Each point is reached from the start by the listed moves, each made once or not at all, plus a little noise. Is the number of moves made odd or even? Then give how often each move was made.

Moves:
(1): [ 0.22 -0.31 -0.10]
(2): [0.08 0.20 0.67]
(3): [-0.31 -0.49  0.36]
Start: [-0.15  0.15  0.00]
Points:
[-0.06  0.35  0.68] => odd (0, 1, 0)
[-0.24 -0.66  0.24] => even (1, 0, 1)
[ 0.08 -0.17 -0.10] => odd (1, 0, 0)
[-0.14 -0.44  0.92] => odd (1, 1, 1)

Moves:
(1): [ 0.10  0.37  0.15  0.10  0.18 -0.44  0.27  0.03 -0.06 -0.18  0.18 -0.17]
(2): [ 0.15  0.36  0.49  0.17 -0.55 -0.24 -0.60  0.35  0.39  0.23  0.02 -0.04]
(3): [ 0.11 -0.22  0.59  0.02 -0.34  0.27 -0.39  0.04 -0.18 -0.13  0.25  0.22]
(4): [-0.40  0.09 -0.02  0.55 -0.03 -0.15 -0.07  0.10 -0.11  0.20  0.19 -0.27]
(5): [ 0.11  0.14  0.14 -0.02  0.47  0.09 -0.13  0.24 -0.03  0.43  0.23  0.16]
(6): [ 0.41  0.04 -0.43 -0.03 -0.24  0.64  0.40  0.06  0.45 -0.02  0.23  0.19]
(7): [-0.18  0.45  0.26 -0.08  0.14  0.41  0.10 -0.04  0.08 -0.06 -0.38 -0.66]
(8): [ 0.06 -0.36 -0.04 -0.27 -0.18  0.43 -0.45  0.45  0.07 -0.45  0.13  0.25]
(9): [ 0.67 -0.41  0.25  0.21  0.78 -0.35  0.33 -0.18 -0.01 -0.12 -0.58 -0.73]
(10): [-0.26 -0.06  0.19 -0.14 -0.25 -0.29 -0.34  0.05  0.16  0.20  0.50 -0.15]
(11): [-0.23  0.15  0.16  0.19  0.16  0.12 -0.32 -0.28  0.31 -0.39 -0.04 -0.12]
(12): [-0.40 -0.05 -0.19 -0.02  0.21  0.17  1.01  0.24  0.46  0.29 -0.27  0.19]
Start: [ 0.20 -0.12 -0.07 -0.46  0.13  0.04  0.03  0.06  0.27  0.03  0.10  0.21]
Points:
[ 1.06  0.43  1.14 -0.11  0.36  0.52  1.07  0.58  1.43  0.05 -0.40 -0.82] => odd (1, 1, 1, 0, 0, 1, 1, 0, 1, 0, 0, 1)
[ 0.85 -0.21  0.26 -0.46  0.00  1.05 -0.19  0.37  0.53  0.20  0.79  0.79] => odd (0, 0, 1, 0, 1, 1, 0, 0, 0, 0, 0, 0)
[ 0.08 -0.04  0.16  0.34 -0.25  0.87 -0.35 -0.03  0.74 -0.27  0.72  0.19] => even (0, 0, 1, 1, 0, 1, 0, 0, 0, 0, 1, 0)

Moves:
(1): [ 0.08  0.31  0.38 -0.17 -0.24 -0.06 -0.15  0.16  0.12 -0.28 -0.29 -0.39
  0.09 -0.05 -0.08 -0.38  0.15  0.08 -0.06  0.25 -0.12 -0.37 -0.03  0.17
 -0.01  0.36]
(2): [-0.30  0.47 -0.09 -0.33  0.00  0.21  0.20  0.06 -0.11 -0.03  0.44  0.02
  0.20  0.19 -0.03  0.22 -0.20 -0.01  0.19  0.05  0.31  0.05 -0.16 -0.12
 -0.06  0.23]
(3): [ 0.01 -0.07  0.19 -0.07  0.63 -0.10  0.07  0.18  0.03 -0.48  0.46  0.27
  0.13  0.07  0.19  0.10  0.05  0.01 -0.01  0.08  0.41 -0.15  0.27  0.00
 -0.18 -0.23]
(4): [-0.01 -0.24 -0.49  0.06 -0.26 -0.05  0.06 -0.48  0.07 -0.03  0.15 -0.18
 -0.17 -0.11 -0.08  0.15  0.19  0.13 -0.53  0.18  0.22  0.21 -0.06 -0.06
 -0.27 -0.43]
(5): [-0.06  0.07 -0.28 -0.06  0.03  0.40  0.13  0.19 -0.24  0.10  0.25 -0.13
  0.14  0.16  0.17  0.34 -0.42 -0.10 -0.07 -0.49 -0.15 -0.16 -0.09  0.16
 -0.25  0.06]
(6): [ 0.27 -0.08 -0.01  0.05 -0.25 -0.13  0.09 -0.07 -0.45 -0.52  0.17  0.11
 -0.15 -0.18  0.10  0.17 -0.10  0.01  0.09  0.36 -0.46 -0.11  0.32 -0.42
  0.04  0.01]
(7): [-0.03 -0.05  0.06 -0.20  0.23 -0.23  0.17 -0.11 -0.05 -0.12  0.05 -0.03
 -0.24 -0.07  0.37  0.15 -0.33 -0.03  0.01 -0.09  0.34 -0.01 -0.03 -0.03
 -0.12 -0.26]
(8): [ 0.27  0.19  0.12 -0.02  0.31 -0.15  0.31  0.27  0.18  0.24 -0.52  0.10
 -0.04  0.34  0.13 -0.01  0.08  0.04 -0.37  0.23 -0.16  0.20 -0.52 -0.17
 -0.31  0.02]
(9): [ 0.13 -0.09  0.22 -0.11 -0.27  0.25  0.07  0.05 -0.08 -0.01  0.32  0.22
  0.04 -0.10  0.15 -0.08  0.12  0.01 -0.01  0.23 -0.27 -0.32 -0.23  0.04
  0.23 -0.08]
(10): [ 0.05  0.11 -0.05  0.12  0.15  0.06  0.02 -0.06 -0.12  0.28 -0.03  0.03
 -0.04 -0.03 -0.03  0.34  0.09  0.22 -0.04  0.05  0.27 -0.19  0.08 -0.02
 -0.12 -0.17]
(11): [ 0.53 -0.24  0.05 -0.33  0.03 -0.31 -0.05  0.14 -0.05  0.10 -0.13 -0.15
  0.10  0.55 -0.12 -0.16 -0.27  0.14 -0.05 -0.19  0.06 -0.14 -0.23 -0.16
  0.00 -0.07]
(12): [ 0.52 -0.28  0.21 -0.23  0.08 -0.30  0.40 -0.16  0.37  0.09 -0.20 -0.38
 -0.35 -0.39  0.16 -0.04 -0.03 -0.46  0.06 -0.03  0.07  0.67  0.08 -0.09
 -0.43  0.07]
(13): [ 0.17  0.22 -0.17 -0.02 -0.12  0.22 -0.30  0.04 -0.11  0.04 -0.01 -0.04
  0.23  0.19  0.09 -0.09  0.41  0.03 -0.14 -0.17 -0.18  0.30 -0.27  0.13
 -0.03 -0.18]
(14): [-0.17  0.28 -0.01 -0.24 -0.22 -0.03  0.23  0.57  0.09  0.26  0.42  0.07
  0.40  0.35  0.36 -0.11 -0.05  0.16 -0.10 -0.38  0.21 -0.27  0.15 -0.13
  0.18 -0.02]
(15): [-0.25 -0.18  0.05 -0.04  0.18  0.10 -0.16 -0.13 -0.03  0.46 -0.01 -0.19
 -0.06  0.19  0.31 -0.07  0.23  0.32 -0.15  0.15  0.09  0.21 -0.19 -0.14
 -0.44  0.10]
(16): [-0.07  0.06  0.18  0.03  0.00 -0.08  0.05 -0.31 -0.08 -0.11 -0.06  0.26
  0.09 -0.15 -0.10  0.36 -0.02 -0.23  0.13 -0.20 -0.18 -0.09  0.09  0.14
  0.00 -0.04]
(17): [ 0.08 -0.01  0.13 -0.20 -0.17 -0.13  0.01  0.23  0.22  0.09  0.03 -0.49
  0.35  0.25 -0.02 -0.16  0.11 -0.01  0.33  0.15 -0.30 -0.11  0.03  0.09
  0.07 -0.14]
(18): [ 0.16 -0.02  0.05 -0.05 -0.21  0.36 -0.22 -0.06  0.03 -0.23 -0.10  0.14
  0.11  0.13  0.13 -0.01  0.01  0.00 -0.21  0.07  0.14 -0.14  0.06 -0.10
 -0.01 -0.15]
(19): [ 0.10  0.29  0.06  0.27  0.07  0.14 -0.51 -0.51  0.27 -0.35  0.03 -0.17
  0.16 -0.39 -0.32  0.13  0.16 -0.16  0.02  0.11 -0.53 -0.23  0.00 -0.29
 -0.04  0.14]
(20): [ 0.32  0.18  0.19 -0.13  0.05  0.31  0.00 -0.53  0.33  0.08 -0.10  0.02
 -0.01 -0.18 -0.25 -0.09 -0.02  0.11  0.09  0.45 -0.86 -0.34  0.55  0.45
  0.29  0.23]
(21): [-0.03  0.06 -0.34  0.45 -0.17  0.26 -0.19 -0.28 -0.02  0.09 -0.01 -0.05
 -0.46  0.52 -0.40 -0.01  0.15 -0.47 -0.35 -0.11  0.05  0.31 -0.01  0.25
 -0.04 -0.24]
(22): [ 0.05 -0.36  0.11  0.14  0.06 -0.02 -0.36 -0.01 -0.16  0.20  0.10 -0.26
  0.35 -0.32  0.19 -0.40 -0.45 -0.18  0.03  0.15 -0.12  0.21  0.02  0.17
 -0.20  0.31]
(23): [ 0.00  0.04 -0.44 -0.22 -0.17  0.06 -0.13  0.08  0.19  0.16  0.19  0.00
 -0.43  0.21 -0.14 -0.11 -0.16 -0.27  0.20  0.33 -0.02  0.04  0.16  0.14
 -0.35  0.36]
(24): [ 0.18 -0.08  0.02  0.28 -0.14  0.01  0.17 -0.05  0.01  0.19 -0.02  0.13
  0.00 -0.17  0.13 -0.39 -0.28  0.27 -0.02 -0.18 -0.07  0.25 -0.03 -0.20
 -0.45 -0.41]
Start: [ 0.25 -0.05 -0.14 -0.28 -0.05 -0.22 -0.42 -0.19 -0.16 -0.13 -0.76  0.32
 -0.37 -0.13  0.09 -0.21 -0.25 -0.12  0.12 -0.06 -0.56  0.04 -0.21 -0.23
 -0.15  0.46]
Points:
[ 1.95  0.35  1.13 -0.70  0.04 -0.68 -0.59  0.20  0.43 -0.61 -0.63 -0.41
  1.00  0.14  0.41 -1.50 -0.91  0.36  0.06  0.98 -2.54 -1.02  0.32 -0.70
 -0.79  0.64] => odd (1, 0, 1, 0, 0, 1, 0, 1, 0, 0, 1, 0, 0, 1, 0, 0, 1, 0, 1, 1, 0, 1, 0, 1)
[ 1.27  0.04 -0.28 -0.49  0.20  0.06 -0.29  0.48  0.21  0.74 -0.02  0.28
 -0.52  0.70  0.76 -0.62 -0.06 -1.02 -0.59  0.33 -0.30  0.84 -0.48  0.09
 -1.36  0.27] => even (0, 0, 1, 0, 0, 0, 0, 1, 1, 1, 0, 1, 1, 1, 0, 0, 0, 0, 0, 0, 1, 1, 1, 0)
[ 1.35  0.60  0.10 -1.35 -1.35  0.22 -0.24 -0.26 -0.24  0.47  0.20 -0.52
  0.58  0.76  0.61 -0.86  0.13  1.33 -0.26  0.92 -1.66 -0.80 -0.31 -0.52
 -0.72 -0.10] => odd (1, 1, 0, 1, 0, 1, 0, 0, 1, 1, 1, 0, 1, 1, 1, 0, 1, 0, 0, 1, 0, 0, 0, 1)
[ 1.73 -0.30  0.51 -0.75 -0.67  0.67 -0.91 -1.35  0.14 -0.39 -0.38 -0.60
 -0.73 -1.31  1.02 -0.97 -1.39 -0.54  0.15  1.27 -2.52 -0.26  0.37 -0.37
 -1.89  1.18] => odd (1, 0, 0, 0, 1, 1, 1, 0, 1, 0, 0, 1, 0, 0, 1, 0, 0, 1, 1, 1, 0, 1, 1, 1)

Moves:
(1): [-0.36  0.12 -0.21  0.19 -0.25  0.21  0.25 -0.04 -0.22 -0.32  0.05  0.18
  0.25  0.01  0.02 -0.21  0.23 -0.11  0.34 -0.45  0.25 -0.05  0.25  0.28
  0.10 -0.15 -0.08]
(2): [ 0.36 -0.07  0.14 -0.42  0.31  0.20  0.18  0.33  0.55  0.31  0.17 -0.10
  0.30  0.26 -0.09  0.33  0.40  0.07 -0.14  0.15 -0.01  0.23 -0.12  0.60
  0.09  0.10 -0.17]
(3): [ 0.20 -0.31  0.07  0.23  0.03 -0.02  0.41 -0.07 -0.07 -0.17 -0.06 -0.16
 -0.03 -0.09  0.02 -0.09 -0.06  0.07  0.14 -0.02  0.02  0.08 -0.23 -0.08
 -0.02 -0.11 -0.11]
(4): [ 0.16  0.11  0.04 -0.15  0.01 -0.04  0.06  0.06  0.01  0.24 -0.05  0.03
 -0.01 -0.05 -0.26 -0.15 -0.18  0.25 -0.08 -0.05 -0.36 -0.27 -0.01 -0.09
 -0.10 -0.15  0.10]
(5): [-0.05  0.02  0.04 -0.26  0.22  0.09  0.04 -0.07 -0.24 -0.03  0.06  0.03
  0.08 -0.10 -0.11  0.11 -0.13 -0.24  0.03  0.26 -0.14  0.24 -0.24 -0.12
  0.03  0.14 -0.17]
(6): [ 0.04 -0.15 -0.15  0.17  0.10  0.03  0.38  0.10 -0.16 -0.23 -0.47  0.06
  0.17 -0.06 -0.14  0.11 -0.06  0.07  0.19  0.04  0.24  0.32  0.04  0.03
 -0.14  0.10  0.05]
(7): [-0.05  0.11  0.09 -0.18  0.24  0.16  0.09  0.07  0.19 -0.22 -0.10  0.10
  0.03  0.23  0.14 -0.07  0.16  0.10 -0.08  0.09 -0.15  0.02 -0.12 -0.16
 -0.13 -0.04 -0.03]
(8): [ 0.15  0.00  0.02 -0.02  0.03 -0.04  0.17 -0.01 -0.03  0.21  0.09 -0.11
  0.09 -0.03  0.00 -0.14  0.03  0.08  0.16  0.03 -0.11 -0.12 -0.15  0.01
 -0.02  0.24  0.01]
(9): [-0.05 -0.06 -0.05 -0.24 -0.19 -0.17  0.02 -0.25  0.04  0.01  0.10 -0.15
 -0.06  0.35  0.15  0.10  0.01  0.09  0.14  0.36  0.14 -0.25 -0.10  0.21
 -0.08 -0.25  0.25]
(10): [-0.08  0.21 -0.02 -0.04 -0.13  0.26  0.07 -0.07  0.13  0.11  0.08  0.46
 -0.04 -0.39  0.22 -0.04  0.21 -0.35 -0.15 -0.16 -0.15 -0.21  0.08 -0.14
 -0.07  0.12  0.04]
(11): [ 0.19  0.23  0.38  0.17  0.26  0.29  0.00 -0.10  0.28  0.07 -0.20  0.29
  0.08  0.25 -0.02 -0.32 -0.32 -0.16  0.16 -0.02 -0.26  0.13 -0.06 -0.12
  0.00 -0.22  0.07]
(12): [ 0.09 -0.13  0.09  0.15 -0.63  0.13  0.34 -0.06 -0.17  0.34 -0.10  0.12
 -0.55 -0.19 -0.20 -0.02 -0.10 -0.04  0.11  0.27 -0.13  0.09  0.37 -0.40
  0.17  0.39 -0.07]
(13): [ 0.32 -0.13 -0.13  0.17  0.09 -0.36 -0.07  0.06 -0.23  0.25  0.15  0.05
  0.01 -0.06  0.47 -0.07  0.26  0.04 -0.24  0.04 -0.14 -0.15  0.30  0.02
 -0.21 -0.54  0.04]
(14): [ 0.53  0.02  0.14  0.15  0.09 -0.21  0.04 -0.18 -0.29  0.05  0.48  0.04
  0.41 -0.37 -0.09  0.39  0.20 -0.17 -0.10 -0.03  0.02  0.06 -0.13 -0.33
  0.24 -0.24  0.26]
(15): [ 0.31 -0.18 -0.06 -0.14 -0.17  0.11 -0.22  0.00 -0.34  0.07  0.34 -0.12
  0.13 -0.17  0.27  0.18 -0.11 -0.13  0.08  0.08  0.09 -0.02 -0.07 -0.05
  0.16 -0.02 -0.17]
(16): [-0.03 -0.12  0.04  0.02 -0.14 -0.03  0.10 -0.01 -0.06 -0.24  0.18  0.38
  0.19  0.15  0.00  0.22 -0.03 -0.02  0.05  0.08 -0.17 -0.14  0.16  0.29
  0.12 -0.05  0.09]
(17): [ 0.02  0.23 -0.59  0.28  0.07  0.19 -0.33  0.07  0.18 -0.26 -0.01  0.32
  0.04 -0.26 -0.26  0.32  0.23 -0.08 -0.49  0.14  0.10  0.26  0.30 -0.08
 -0.29  0.10 -0.16]
(18): [ 0.08 -0.38  0.47 -0.36 -0.21  0.22 -0.01 -0.02 -0.03  0.14  0.39  0.08
  0.13  0.04 -0.05 -0.39 -0.16  0.11  0.00 -0.03  0.09 -0.21 -0.26 -0.16
 -0.10  0.13  0.21]
(19): [-0.08 -0.13 -0.15 -0.10  0.19 -0.21  0.35  0.20 -0.02 -0.17  0.16  0.20
  0.04  0.31 -0.14 -0.14 -0.28 -0.42 -0.15 -0.24  0.24 -0.32 -0.16 -0.12
  0.17  0.14  0.30]
(20): [-0.26  0.14 -0.36  0.10 -0.38 -0.13  0.06  0.23 -0.03 -0.13 -0.23  0.13
 -0.27 -0.04 -0.25 -0.03  0.28 -0.05 -0.12 -0.16  0.33 -0.28 -0.57  0.11
  0.13  0.22  0.19]
(21): [-0.05  0.29  0.00 -0.29 -0.09 -0.40  0.00 -0.07  0.04  0.13 -0.02 -0.10
  0.01  0.31  0.06  0.15 -0.28 -0.33 -0.53  0.19 -0.31  0.02  0.02 -0.03
 -0.29  0.22 -0.39]
(22): [-0.11  0.16  0.23  0.05 -0.10  0.07 -0.04  0.25 -0.08 -0.07  0.02  0.31
  0.01 -0.13 -0.23  0.09 -0.50 -0.18  0.15  0.34  0.16  0.18  0.03 -0.25
 -0.15 -0.14  0.01]
(23): [ 0.03 -0.07 -0.04  0.06 -0.19  0.00  0.14  0.01 -0.31 -0.27 -0.03 -0.24
 -0.08 -0.25 -0.05 -0.02  0.06  0.04  0.03  0.11  0.09 -0.01 -0.10  0.07
  0.07  0.01  0.05]
(24): [ 0.10  0.02  0.20  0.00 -0.12  0.23  0.06  0.16  0.14  0.09  0.10 -0.13
 -0.24  0.11 -0.21  0.07  0.02 -0.39  0.23 -0.19  0.03 -0.01 -0.02 -0.17
 -0.19 -0.11  0.15]
Start: [ 0.19 -0.06 -0.18 -0.18 -0.04 -0.24 -0.25  0.24 -0.03  0.28 -0.06 -0.02
  0.48 -0.21  0.16 -0.03 -0.26 -0.07 -0.14 -0.10 -0.28  0.15  0.11  0.05
 -0.04  0.20 -0.07]
Points:
[ 1.40 -0.03  0.55 -1.03 -0.48 -0.11  1.33  0.61  0.02  1.41  1.27  0.79
  0.89 -0.01 -0.01 -0.30  0.21 -1.27 -0.75 -0.46 -1.02 -0.75  0.23 -0.63
 -0.44  0.27  0.31] => odd (1, 1, 0, 1, 0, 0, 1, 1, 0, 1, 0, 1, 1, 1, 0, 0, 0, 1, 1, 0, 1, 0, 0, 1)
[ 1.12 -0.25 -0.36  0.14 -1.44 -0.15  0.64  0.14 -1.07  0.47  0.37  0.21
  0.02 -1.80 -0.18  0.15  0.08 -0.45 -0.19 -0.05 -0.36 -0.40 -0.57 -0.83
  0.59  0.46  0.18] => even (0, 0, 1, 1, 0, 0, 0, 0, 0, 1, 0, 1, 0, 1, 1, 0, 0, 0, 0, 1, 0, 0, 1, 0)
[ 1.21 -0.09 -0.58  0.31  0.50 -0.02  0.01  0.33 -0.37 -0.18  0.17  0.76
  1.32 -0.54 -0.22  0.53 -0.56 -0.95 -0.44 -0.08  0.16  0.60  0.03 -0.67
  0.07  0.02  0.29] => even (0, 0, 0, 0, 0, 1, 0, 0, 0, 0, 1, 0, 0, 1, 1, 0, 1, 0, 1, 0, 0, 0, 0, 0)
[ 1.53 -0.29 -0.33 -0.21  0.60 -0.14  0.74  0.96  0.33  0.06  0.59  1.45
  1.71  0.23 -0.26  0.12  0.47 -0.53 -0.86  0.03 -0.09 -0.07 -0.62  0.09
 -0.18  0.16  0.83] => even (0, 1, 0, 0, 0, 1, 1, 1, 0, 0, 1, 0, 1, 1, 0, 1, 1, 1, 1, 1, 0, 0, 0, 0)
[ 0.48 -0.08 -0.12 -0.22 -1.24  0.57  1.49  0.58 -0.54 -0.12  0.57  1.81
  0.17 -0.30 -0.50 -0.87 -0.60 -1.40  0.08  0.29 -0.40 -0.85 -0.38 -0.87
 -0.66 -0.10  0.83] => odd (1, 0, 1, 1, 1, 0, 1, 1, 1, 1, 1, 1, 1, 0, 0, 1, 1, 1, 1, 1, 0, 1, 1, 1)
[ 0.53  0.18 -0.83  0.95 -1.48  0.17  1.34  0.39 -0.71 -0.21 -0.59  1.63
  0.29 -0.95 -0.43 -0.28 -0.24 -0.45  0.23  0.50 -0.29 -0.26  0.38 -0.11
 -0.54 -0.26  0.41] => odd (1, 0, 1, 1, 0, 1, 0, 1, 1, 1, 1, 1, 1, 0, 0, 1, 1, 0, 0, 1, 0, 1, 1, 0)
[ 1.36 -0.07 -0.86  0.25 -1.10 -0.18  0.84  0.40 -1.34 -0.30  0.29  0.93
  0.39 -1.37  0.04  1.18  0.39 -1.59 -0.99  0.68 -0.53  0.49 -0.12 -0.97
 -0.51  0.41 -0.32] => odd (0, 0, 1, 0, 1, 1, 1, 0, 0, 1, 0, 1, 1, 1, 1, 1, 1, 0, 0, 1, 1, 0, 1, 1)
[ 1.00  0.02 -0.95 -0.81  0.19 -0.13  0.58  1.01  0.04  0.48  0.70  0.97
  0.83 -0.39  0.11  0.34  0.06 -0.85 -0.85  0.75 -0.30 -0.45 -0.93 -0.05
 -0.47 -0.04  0.06] => even (0, 1, 1, 1, 1, 0, 1, 1, 1, 1, 0, 0, 1, 0, 1, 0, 1, 0, 1, 1, 0, 1, 0, 0)
